Each row is a point. A path goes straight from each point to the next, and from the last back to the first. The post is the endless flat space through its rows: a point in 2 columns, a line in 3, a plane in 4, and so on, so that a path can go around it. Count how often the path circles the post. Going back the other way cancels.
(in the rows, 128 means zero)

Post (2 x 3):
[[131 130 183]
 [145 137  68]]
Path (18 x 3):
[[ 84 158  96]
 [119 208 110]
 [180 208 108]
 [170 125 147]
 [228 105  51]
 [156 145 178]
 [159 209 138]
 [ 80 204  75]
 [ 54  98 116]
 [124 107 114]
 [164  78 150]
 [162 135 137]
 [162 202 177]
 [117 194 144]
 [ 43 157 192]
 [106  96 142]
 [136  93 122]
 [118 113 103]]
Times around: 1

Post (7 x 8):
[[137 129  91  77  71  50 143 167]
 [153 119 110 109  68 161  85 132]
 [138 133  85 100 190 130 135 113]
 [159 111 152 201 157 140  92 120]
 [149 167  95  23 196  15  84  90]
 [132 125 159  99 191 131 164  55]
 [119  98 101 249  79 142 148  64]]
Path (15 x 8):
[[150 141 100 180 119 138  80 105]
 [209 150 121 146 117 118  93 111]
 [173  98  34 165 109  96 109 112]
 [146  69 106 122 147 136 148  95]
 [115 104 132 112 149  62  55 120]
 [ 74 121 135 122 211  70 132 136]
 [114 122  66 162 127  53  90  71]
 [ 73 150 110 174 100 153 175 152]
 [112 143  85 137 103 104 213 131]
 [206 156 112 107 115 122 149  91]
 [189 160  97 159 136  96 136  48]
 [176  98 117 102 166 120 143  76]
 [116  64  60  90 105  55 123 124]
 [101 123 108 100 154 144  76  70]
 [107 169  95 135 148 120 107 157]]
Times around: 2

Post (10 x 11):
[[123 128 142 113 156 154 184  67  83 197 130]
 [138 136  60  58 159 115 117 142 121  73  27]
 [111 150 105 132 124 178  89 166 144 132 156]
 [120 164  72 100  93 142 134 126 182 188  82]
 [136 156  83 171 170  34 117 109 159 103  95]
 [125 149  51 123 158 134 173 106 148  95 171]
 [112 133  35  39 124 140 134 136  66 155 159]
 [111  79 161  54  52  60 213 167  91 116 136]
 [124 143 128  75 116 120 105 132 174 136 135]
 [140 152 135 184 133 118 132  39 120  94 135]]
Path (12 x 11):
[[ 71 121 125 117 144 101 154  97 140 107 134]
 [ 98 186  84 103  57 160 122  94 148 132 148]
 [143 167 136  64 112 136 129  91 205 143 104]
 [ 96 174 102 112 135 133 113 112 136 111 145]
 [ 78 141 110 123 144 124 127 143 153 179 111]
 [ 80 111   7 123 128  95 142  98 121 175 103]
 [ 75 167  47  66 120 118 130  79 122 164 133]
 [122 168 124 197 188 166 103 144 110 122 109]
 [168 136 141 106 119 124 152 124 110 119 135]
 [157 126  96 100 181  98 126 145 102  80 131]
 [138 113 108 122  85 124 101 132  91 162 161]
 [135 122  87 106 146 135  82  68 133 143  91]]
Times around: 1

Post (17 x 18):
[[158  95  51 169 203 203 114 169 185  39  57 198 162 137  53 135 101 214]
 [151 146 120  29 227 167 161 153 115 227 219  78 144 174 119  88 159 189]
 [114 103 192 205  63  81 138 166  35 156 123 125  79  35  78  57  81  86]
 [138 112  90  96 168 135 101  98 187 113  65  32 177  96  34  89 108 143]
 [137 130 111 179  77 179 188  92  79  86  94 179  62  75  86  54 207 129]
 [131 126 143 172  80 158 121 131  61 150 156 183  76 175  35 171 223 151]
 [119 152 128 127  93 237  56 148 186 201 182  98 140  62 147 209 129  63]
 [ 95 110  65 105  67 161  95 160 111 181 223 167  80 153 197  90  97 168]
 [167  97 111  92 125 119 162  56 203 214 206 110 209  76 149 119  79 179]
 [145 106  74  41 171 124 122 152 101 112  83 126 172  57 166  55 150 209]
 [143 135 139  98 161 138 121  90 152 138 174 109  64  95 143 132 159 201]
 [174 114 187 207 228  88  80 137  66 164 143 161 179 150  96  50 127 109]
 [141 148 141 150 125 148  87 206 141 124 216 108 183  96 199 101 141 148]
 [ 90 119  72  79 105 133 181 133  17 108 137  61  81 123 157 135 126  81]
 [108 119  69  92 151 135  99 169  92 110 224 159 116 136  49 152 112 105]
 [145 118 192  42 107 170 174 123 127 137  97 126 164 144  90  81 123  67]
 [ 92 114 181 176  79 181  46 144  34 127 207 126 127  63  95  97  79 130]]
Path (8 x 18):
[[197 151 114 146 123 130  72  88 120 157 121 101  93  94 120 108 126 108]
 [159 145  83 154 185 146 103 136  96 119 213 147 153  90 124 168 136 142]
 [160 124 136 112 108 185 109 211 125 105 138 151 140 125 119 168 172 163]
 [132  85 172 142 115 178 110 164  98 144 198 128 129  56 109 117 149 126]
 [105  75 126 136 110 122 103 111 119 166 135 114 163 102  48  72 154 188]
 [111  99 152 132 115 147 143 149 141 162 135 138 142  81  61 115  55 103]
 [102  77 158 114  78 102 114 159  99 105 189  86 106 107 108 147 133 149]
 [149  76 117 109  89 112 106 104 114 125 222 191 165 117 107 126 105 169]]
Times around: 0

Post (17 x 18):
[[120 145 146  91  88  80 112  85 112 117 132 144 144 129 164 100 123 116]
 [ 93  79  44  85 134  65 155 169 166 156  84 124 142 125  58 116 144 136]
 [104 140 127 112 173 120 122  81  99  95 131 107 153 174 152 129  95  80]
 [ 95 149 131 108 151  69 142  92 111 110 190 129 177 119 132 128 111 118]
 [125 126 174  97 160 165 131 119  74 109 167 165 124 107 124 105 109 134]
 [141  82 116  91 135  93 182 177 162 171  82  89 139  75  90 163 118 173]
 [123 130  75 140 103  96 112 100 151 124 151 107 110 145  90 107 110 159]
 [151 124  99 118 130 144 146  93 114 183  94 138 180  32 108 211 205 150]
 [ 70 137 119  82 104 146 111 100  95  80 163 125 128 105 151 164 119  83]
 [122 134 103 101 111 100 145 106 208 156 143 157  74 138 114 134 125 114]
 [127 105  99  82 117  87 165 181 171 159 137  60 105 162  90  90 153 135]
 [146 109 214  72 130 147 117 141 122  72 157 144 140 158 109 160 122 146]
 [117 138 187  65 130 152  85 128 127 125 162 129 175 120 110 122  76  99]
 [159 111 147 140 136 136 143 115 118 121  90 134 149   7  82 184 192 101]
 [157 122 113 104 174 130  93 152 111 127 126 137 174  23 150 195 161 119]
 [131 139 177 134 111 159 142 155 105  98 165 168 168 135 162 131 103 105]
 [ 83 145 125 101 134 134 137  90 188  90 153 124 137 149 141  84 125 144]]
Path (17 x 18):
[[ 99 160 106  73 191 113 131  98 143 157 107 143 170  76  78 135 138 140]
 [154 145 118 110 113  94 142  64 138  99 146 122 139  79 117 173 107 135]
 [126 108 101  99  89  97 143 140 180 124 123  99 125 208 137 121 130  91]
 [ 79 102  58 105  64 156  63 136 138 131 112  73 146  86 131 133 146  77]
 [114  85 197  38 161  92 139 130  99 146  72  73 166 159  85 141 120 182]
 [131 162 144 128 132 107 139 131 151 109 134 111 167 110  92  87 186 138]
 [161 126 163  94  62 119 120 153 116 127 131 153 211  38 103 146 135 147]
 [139 118 117  95 104  76 143 116 155 153 124 123 152 138 115 151 103 129]
 [100  96  93 157 146 126 140 126 129 100 114 118 131 123 133  95 143  96]
 [ 80 144 171  85 141  80  96 141 100 132 195 117 172 107 122 150 119 134]
 [ 96 131  68  73 125 143 105 147 181 135 138 122 103 128 123 213 126 118]
 [113 132 142  64 147  77 136  85 142 111 110 129 154 112 102  92 153 116]
 [127 121 121  86  98 121 136 113  95  99 143 120 159  67 164 176 121 145]
 [102 122 126  50 114  63 123  99 158 135 124 170 128 102 112  91 117  92]
 [109 110 104 123 149 157 122 162 191  95 168 139 184  75 155 183  84 108]
 [122 100 176 117 158 125 145 159  90 140 138 120 165 109 160 180 115 138]
 [ 97 157 177 110 112 122 148 135 161 142 136  83 132 101 100 132 126 121]]
Times around: 3

Post (17 x 18):
[[137 168 174  98 162 101 111 105  97  89  82  89 142 177 140 126 140  80]
 [134 107 170  72  91  70  92 150 109 134 225  88 181 133 214 139  86 152]
 [108 119  83 145 145 177 111 111 121  66 138 146 108 156 123 126  86 126]
 [184 100 145 185 238 117 122  87 152 132 134 124 194  76 144 149 149 159]
 [164 156 136 197 134 133 148 170 131 144 121  74 142 171 110 171  87 172]
 [141 144  78  58 171 171 101 136  59 111 184 138  98  49 144 117  87 155]
 [193 122 105 171  84 154 182  93  94 124  92 133 183 202 102 100  50 108]
 [116 131  89 114  93 131 152 105 109 146 102 118  98 102  96 189  91 125]
 [149 162  87 168  79  98 156 165 152 125 109 154 130 147  86 113 118 125]
 [186 123 128 150 171 142 127  39  86 120 157 148  51 134 105 112 157 180]
 [ 88 148 144  46 139 124 163  93 182 108 139 158 228 203 179 144 172 149]
 [ 71 139 151 114 179 126 153  91 216 171 119  77 199 108 170 104 178 104]
 [128  92 207  67 144  68 106  93  99 176 106 171  49 166 130 135  54 168]
 [141  79 133 132  74 155  93 185  95  61  57 130 123  82 168  92 125 157]
 [158 179 138 108  70 129  93  90 169 153 141 160 137 165  96 107  83 168]
 [128 163  76 145 131 123 192  87 155  97  85 148 101 136 150 157  41 143]
 [150 109  64 120 115 106 144 170 171 107 102  81 126 144 139 151  74 176]]
Path (26 x 18):
[[156  71 106 169  70 128 162  44 174 114 115  92 104 168 117 218 132  73]
 [152 147 169 101 132 127 190  74 183 105  75  92 116 173 140 118 128 120]
 [ 90  68 191 124 157 145 165 100 134 142 130  80 162 180 109 117 142 184]
 [177  84 147 161  89  82 149  89 166  66 167 165 176 193 128 156  45 127]
 [105  67 150 115 161 114 117 128 245 105 106  68 203 117 191 128 133  99]
 [141 143 101 121  34 152 165 112 154 132  56 140 166 120 129 125 244 107]
 [ 83 163 103 144 102 128  85 156 139 133 176 123 150 133 194 145  54 174]
 [102  90 114 168 132 144 132  46  91 114 142  97 101 184 111  88 117 144]
 [134 123  60  82  89 164 130 124  78  30 202 166 191 216  95 155 118 170]
 [112 131 126  74 187 146 140 168 127 138 153  85 148 143  90 200 126 140]
 [106 167 146  95  88 127 131 110  89  82  60 237  43 131 105 165 123 126]
 [128  93 127 113 111 172 108 151 170 159 117 145 121 129 179  77 127 135]
 [174  80 103 134 101 212 200 115 142  48 144 175 182 167 178 103 163 132]
 [208  72 150 122  88 100 170  44 160 126  66 158 213 110  92 171 132 169]
 [165 109 138 135 108 141 132 105 181  89 204  98 176 249 173 108  65 226]
 [188 142 236 129 146 158 160  76 149  74 145 106 117 187 187 111 134 213]
 [131 107 123 119 171  94 186 116 153  82 139 157 185 115 202 156 233 120]
 [209  23 169 193 175 131  56 130 127 101 105 130 120 135 206 113 110 229]
 [108 130 127  80 155  96 116 103  86 143 189 106 112 124 153 147 205 182]
 [ 68 128  63 135 138 128 189  75 197  86 116  47 181 126 192 179 156 133]
 [102  74 199 175 122  66 105 111 107 144 133  99  28 160 203  85 174 196]
 [219 155 106 113 135 122  68  45  35 134  97 146 177 118 107 124  96 141]
 [ 71 111 122 123 161 123 184  63 121 157 142 123 173 123 114 108 116 147]
 [112 102 138 112 156 104 138 117 183  87 191  55  73 148 194  61  37 205]
 [172  82  75  62 139  80 146  90 117 142 177 139  93 125 120 123  57 130]
 [147 182  86  85  70 225 114 138  87  57  53 119  72  89 152 123 170  95]]
Times around: 2

Post (17 x 18):
[[145  90 119 148 151 145 182 156 101 121 103 126 121  88 100  94 175 170]
 [ 84 132 143 101 146 129 185  86 235 166 135 133 180 129 178 135 178 176]
 [ 96 114 138 162 116 213 160  71 139  14 145 156 166 125 124 117 100  82]
 [138  94 136  52 111 184 142  55 139 127 104 201  85 140 119 112  96 135]
 [ 84 145  77 127 108 116  93 112 178  71 135 125 142 125 139 124 114 133]
 [113 163 123 148 134 137 112 101 152 182 166 111 130 152 163 160 153  82]
 [ 92  87 175 119 112 148 119 149 140 149 159 161 134 120 146 111 177 160]
 [ 24  71 151 131 102 189 148  78 171 127 114 180 135 120  89 193 149 152]
 [133 145 166 126 120 185 120  97 140 151  94 178 190 157 148  70 105  96]
 [ 94 141 132 126 106  62 137 122 169 103 107 130  83 179  79 141  84 152]
 [ 79  89 153 102 160 100 111 141  83  89 109 164 146  66 167 228  82 130]
 [100 119 140 158  76  74 139 109 116 134 143 180 126 113  80 118 210  93]
 [193 101 109 132  39 166 114 162 125 160 151 249  90 144 128 137 135 158]
 [104 162  89 145 135 113 183 150 170 122  88  68  44  99 153  60 187 102]
 [109 140 113 118 146 136  96  85 198 133 149 223 105 151 147 167 155 119]
 [117 148 114  92 120 184 150 171 160  67 144 139 113  48 105  69 121  85]
 [ 84  87 150 108  60 131 121 133 155 125 110 174 126 176  79 216 206 141]]
Path (17 x 18):
[[ 99 153 183 108 168  79 204  88 142  84 135 105 127  98 134  66 132 117]
 [121 132 103 175 112 119 129 106 215 146 116 180 117  87 127 120 195 125]
 [101 117 144  97 144 159 105 161 160  90  83 113  97 104 129  99 108 121]
 [128 140 106 130  47 195 100 104 148 143  95 161  99 140  84 149  80 123]
 [105  81 159 149 136 148 177 135 114 121 159 181 147 111 184 185 134 208]
 [ 61  99 141  77  99 140  86 111 113 128 112 198 145 113 133  98 198  95]
 [ 35 112 126 120  76 148  76 120 168 159 122 113 177 154  85 135 157 123]
 [ 98 101 152 126 147 138 112 147 198 140 109 193 138 134 166 160 174 158]
 [ 98 124 113 135 104  73 130 147 147 133 127 137 150 149 120 138 114 105]
 [123  75 158 156 101 154 130 122 149 101 120 146 139 140 107  71 191  94]
 [154 116  98 132 129 144  73  96 109  78  85 179 163 130  78 203 180  93]
 [ 90 123 155 210 110 153 117 126 101  98 113 221  47 202  73 162 145 184]
 [116 173 167  92 162  85 218  85 104  96 115 152  71  69 121 109 110 103]
 [123 182 144 141  58 199 147 152 229  90  69 147  85 146 136 175 143  73]
 [180  73 164  69 141 181 204 136 166 109 126 156 155  99 112 141 141 118]
 [176 139 123  49 194 128 164 105 143 174 172 159 111 130  79 140 135  78]
 [ 78 118 134  92 130 168 151 143 127 107 159 118  83 130 146 136 176 147]]
Times around: 0

Post (17 x 18):
[[158 143 126 121 100 189 138 201 134 119 127  79 195 158  69  92 107 184]
 [ 78 115 109  98 166 186 138 152 132  81 134 136 211 143  74  79 107 139]
 [ 95 105  86 181 100 175 160 128  89 121 145 115 157 184 137 134 105 169]
 [ 76 122 101 170 128  92 111 232 127  59  53 124 138  72 107 161  96  85]
 [ 97 133  96  95  81 196  94 153 100  97 185 101 205 173  99 138 142 181]
 [116 148 119 142  95 147 114 187 172 137 172 124 209 101 126  76 113 152]
 [103 163  39 159 139 101 158 186 127  82 124 104 131  76 100 196  57 151]
 [172 164 119  88  89  97 206 106  71 145 104 173  99 103 181 146 141 115]
 [ 93 116 120 115 109 140 137 192 110 103 154  53 169 118 129  85 114 181]
 [137 145 112 123 121 162 143  79 111 120 126 116  77  78 149 131 167 106]
 [193 157 151 116 123 118 105 118  68  99 145 155  75 104 188 119 122 106]
 [176 140 117 148 151 113 161 103  32 142 170 149 140 114 138 150 170 121]
 [102 136  98 124 135 174 160 201 171  88 124 113 180 147 150 109 142 182]
 [ 74 191  91 145 139 163  98 174 121 125 114  95 211 139 119  81 106 197]
 [173 145 145  96 130 156 137 108  54 165 142 114 134 136 193 165 118  91]
 [ 96 132  74 144 115  23 133 144 121  90  85  95 143 157 111 212  69 120]
 [137 124 205 119 138 149 126  93 102 141 130 169 121  72 152 140 137 166]]
Path (28 x 18):
[[146 169 191  87 142 210 141 131 120 134 146 185 205 108 121 124 149 166]
 [129 202  25 170 116 178 158 147 101 138 171  80 133 171 149 140 177  93]
 [114 123  29 128  78 144 159 125 129 143 197 123 172 175 118 101 157  89]
 [171 124 167 135 152 158  10 171  50 135 169 136 195 116 156 129 141 131]
 [162 112 138  99 226 235 211 112  87 104 126 178 143  99 139 138 148 124]
 [144 163 146  88  90 149 172 112  58  93  49 142 184 231  99 150 144 107]
 [110 102 124 215 150 156  92 154  61  73 174 112 148 177 138 139 126  81]
 [104 168 167 117 123  75 133 165  74 151 140 127 115  86 127 220  40 183]
 [120  88 139  94  93 106  89 144  78  94 164  64 112 105 113 148 132 125]
 [159 144  81 122  98 143  47 143  47 102 147 198 159  87 128 119 127  90]
 [ 92 164  71 120 137 167 148  93 102  95 117 111 176 115  99 143 132 189]
 [ 63 154 123  90  59  55 153 139  92 112  97 161 159 104 164 124  75  93]
 [105 126 135 150 119 196 107 183 100 104 187 103 132  83 113 154  69 157]
 [  7  74 161 156 151 155  90 190  63  99  59 140 154 115 158 146 123 141]
 [104 124  20 152 149 108 174 140  39  99  68  91 166 205  63 101 134 158]
 [136 135 100  58 137 186 197 117  63  50 129 139 121 146 183 109 139 200]
 [ 83 144 157 145 160 145  65 113 128 113 127  92 162  83 137 130  90 107]
 [151 175  99  57 137 178 131 157  69  82 124  74 147 169  56 146  97  44]
 [ 89 187  68 104 130 156 141  90  86 161 135 145 144 107  67 138 104 171]
 [104  94 143 132 130 151  75 101  85 141 193  91 167 149  77  97 145 165]
 [119 106 108 125 207 122 112 197  67  45 125 122 102  61 151 143 102 131]
 [182 174  68 149 182 152 205 158 115 144 141 135 181  94 143 110 134 133]
 [153 164  94 115  37 137 112 122 107  77 242  80 146 117  95 191  82 196]
 [103 223  92 189 178 106 122 141 116 136 102 113 160 130 146 105  77 170]
 [ 39 137 104  84 129 174 145  89 147 136 114  76 134 192 144 105 146 212]
 [111 155  14 165 134 183 130 128 210 139 158 141 149  94  88 156 132 139]
 [126  94  71 110 150 127 120 155 101  56 205  97 151 123 157 170  99 155]
 [146 203  43 120  92  97 141 138  87  95 170 131 131  97 208  84 124 116]]
Times around: 5

Post (17 x 18):
[[156 100  99 153 164  97 150 148 171 129 160 197 170  96 111 134 205 161]
 [140  90 104 107 110  90 124  93 105 234  76  72  90 121 151 144 149  82]
 [163 154 101 115 143  97 132 124 149 207 142 147 144  98 132 181 152 144]
 [155 105 117 104 160 138 174 120 176 174  75  70  77 160 129 135 153 147]
 [114  73 144  90  97  97 140 122 169 212 101 113 112 112 142 161 126 132]
 [125 138 127 158 109 159 112 206  79  62 182 147 134  90 123 163 143  76]
 [130 180 154 165 102 126 147 198  49  76 154 137 158  44 152 127 104  86]
 [ 77 125 105 104 195 106 155 116 138 145 112 111 138 196  87 112 190 207]
 [127  89 116 127 164  69 107 152 165 214 142 152 174 178 152 126 163 132]
 [152 121 117 136 169 105 116 173 104 122  98 185 177 157 135 166 145 138]
 [103 178 155 159  87 155 127 212  82 144 151 196 174 108 157 123 184 132]
 [107 174 151 171 120 149 127 182  77  68 103 115 131  43 201 158 117  95]
 [123 123  98  92  97 131 103  88 152 175  89  77 121 166 121 113 127  64]
 [134  94 116  87 125 180  95  96 128 178 127  88 118 189 165 113 140 148]
 [144 117  76 115 155  77 159 136 181 173 147 205 134 134 154 156 165 123]
 [154 145 145 122 172 119 190 120 131 116 116 101 141 177 135 146 201 125]
 [113 117 195 175 152 141 103 183 117 128 144 209 132  90 105 114 152  95]]
Path (21 x 18):
[[138 108 130 157 145  80 157 119 126 190 147 207 113 129 168 190 165  92]
 [220  48 161 182 145 107  67 147  78 200 152  75 183 164 200 185 112 115]
 [117  98 229 159 125 162 175 168 172 142  82 148 118  88 136 142 128 112]
 [ 95 144 124  90 128 137 131 173  78 144 120 151 160 114 200  80 145  98]
 [ 90 122 123  49 139 143  98 133 175 148  33  85 131 195 142 125 108 185]
 [202 148 122 138  98  99 161 149 101 180 121  96  52 112 149 173 124  93]
 [133 122 158 116  70 108  82 140  73 243  79 140 157 112 196 147 157 104]
 [186  82 106  90 186 153 106 174 139 176 121 162 126 174 131 144 156 121]
 [186  66 165 117 131 119 109 101 215 135  52 151 131 188 121 121 160 112]
 [150  48 176 172 133 127 151  89 194 119 162  61 100  25  99 109 159 163]
 [ 57 103 230 174 182 149 133 184 144 133  47 188  90  81  94 152 122 103]
 [137 121 138  92 146 142 166 176 132 170 145 193  90  93 165 234 154  84]
 [168 160  75 129 144 145 116 187  71 191 147 148 137  79 149 151 173 136]
 [129 157 159 124 177  74 187 109 148 146 151  98 113 111 135 131 197 130]
 [144 232 102 179 118  98 119 179  37 121 135 141 157  11  97 195 150 124]
 [149 145 114 205 133  78 126 141  46 152  74 138 179  79 122 141 159  62]
 [129 126 203 143 124 114 166 196 154 152 120 104 167  55 220 129 113  65]
 [132  77 209 124 194 112  99 249  78 108 119 201 190 214 197 163 136 148]
 [ 95 154 116  93 121  78 164 132 130 111 109  94 133 119 152 163 124 185]
 [144 178 107  90 173  64 209 128 140 203 146 137 153 155 200 113 186 171]
 [ 95 156  92 113 190 121 152 123  81  51 164 118 195 140 124 155 187 192]]
Times around: 2

Post (17 x 18):
[[123 122 168 124 191  60 102 102 135 126 149 104 164 142 191  93 119 117]
 [101 100 146 107  98 119 100 151 100 155 160 160 148 197 122 127 101 133]
 [151 125 105 119 137 128 133 130 174 189 151 130 155 159 193 134  72 142]
 [147 136 113 111 143 116 137 186 109 137 142 183  93  81 137 131 173 129]
 [109 186 154 173 104 175  84 138 175 121 116 163 137 143 113 132 108 177]
 [101 130 172 101 176 169  56 153  89 135 106  92 120 139 115 120 146 133]
 [112 163 141 160  97 160 126 143 161 124  72  40 148 112 149 149 137 169]
 [112  61 121 115 115 171  99 124 131 135 109 146 135 148 116 161 158 163]
 [150 158  93 120 141 133 153 129 128  83 118 106 157 166 151 112 120 145]
 [ 90 138 116 163 146 217 115 177 145 101 164 135  96 133 113 131 177 131]
 [144 159 156 150 145 135 175  78 160 157 134 165 145 147 109 106 135  93]
 [133 151 101 135 124 192 177 151  80 135 126 154 175  72 100 124 160 138]
 [145 135 100 104  90 142 142 130 147 190 166 157 164 122  95 102 177 120]
 [121 137 151 137 147 146 125 117 156 107 171 134  91 120 140 104 128 163]
 [180 107 138 150 121  98 108 163 160 128 188 106 131 149 177 143 100 120]
 [128  59  52 111 110 159 180 100 127 153  75 116 161 124 112  75 136 124]
 [112 171 160 114 150 116 131 161 169  92 175 155 144 169  89 151 114 124]]
Path (28 x 18):
[[101 122 120  81 155 111 153 152  83  75 108 131 146 124 158  69 131 172]
 [176 180 113 112 109 142 145 195 145 124 131 140 130 135 130 135 134 102]
 [101 194 148 100 218 163 151 136  76  98 155 181 146 105 126 162 143 109]
 [126 105 108 135  93 100 148  83 231 116  71  58  33 172 162 159  68 207]
 [122  75  85 147 142 222 119 153 131 191 184 122 148 117 122 147 172 127]
 [182 185 142 168 158 190 125 131  83 163 156 135 150  85 104  87 132  61]
 [135 124 162 176 111 107 142 111 219 115 178 117 158 147 135 158 148  88]
 [133 117 149 141  98 173 166 122 163 110 170 142 171 100  84 109 143 145]
 [108 109  88 114 166 161 176 143 101 115 105  87 129 116 159  93 137 144]
 [150 128 151 107 229 143  62 135  78 154 164 124 155 161 141 124 116 120]
 [103 170 144 180 181 130 119 144 158 136 206  78 157  89 142 134 158  90]
 [175 181 166 137 108 138 163  81 152 133 139 214 165  58 107 167 146 160]
 [176 147  52 111 143 159 146 233 185  93 178 133 135  93 126 141 133 117]
 [130 188 106 179   7 122 170 125 170  97 133  96 189 177  84  45 104 154]
 [ 87 134 147 139 141 174 108 173 181 128 129 129 133 190  95 201 138 167]
 [126 187 103 157 127 198  88 113 163 191 131 134 151 114 152 147 205 150]
 [180 183 136 155 120 117  74 135 160  83 173 193 121 151 129 125 132 116]
 [194 160 158 133 117 116 148 154 147 149 199 124 149  78 143 114 126  73]
 [228 143  89  95  79  93 163  98 145 163 103  90  82  94 174  46  91 151]
 [141 126  84 114  92 154 103 153 182 180 145 100  94 181 122 111  84 106]
 [111  99  87 137  82 157 152 123 158 154 153 147 189 120  45 143 116 161]
 [ 85 145  98 127 123 225  94 180 111 192 170 171 199 137 109 144 163 159]
 [ 94 111 102  70 126 168 147 171 130 135 102  88 106 132 151  92 144 190]
 [112  85 116 137 113 140 132 126 132 164 127 115 136 127 125  75 154 155]
 [ 99 162  82 141  89 156  99 141 143 163 155 199 125 225  80 124 153 141]
 [114 134 124 127 146 137 137 138 111 131 156  87 138 149 173 154  71 134]
 [115 208 122 165  89 170 116 121 151  23 218 125 183 225 102  52 129 101]
 [132 137 137 127 136 178  33 146 147 126 112 206 197 172 134 109 108 147]]
Times around: 2
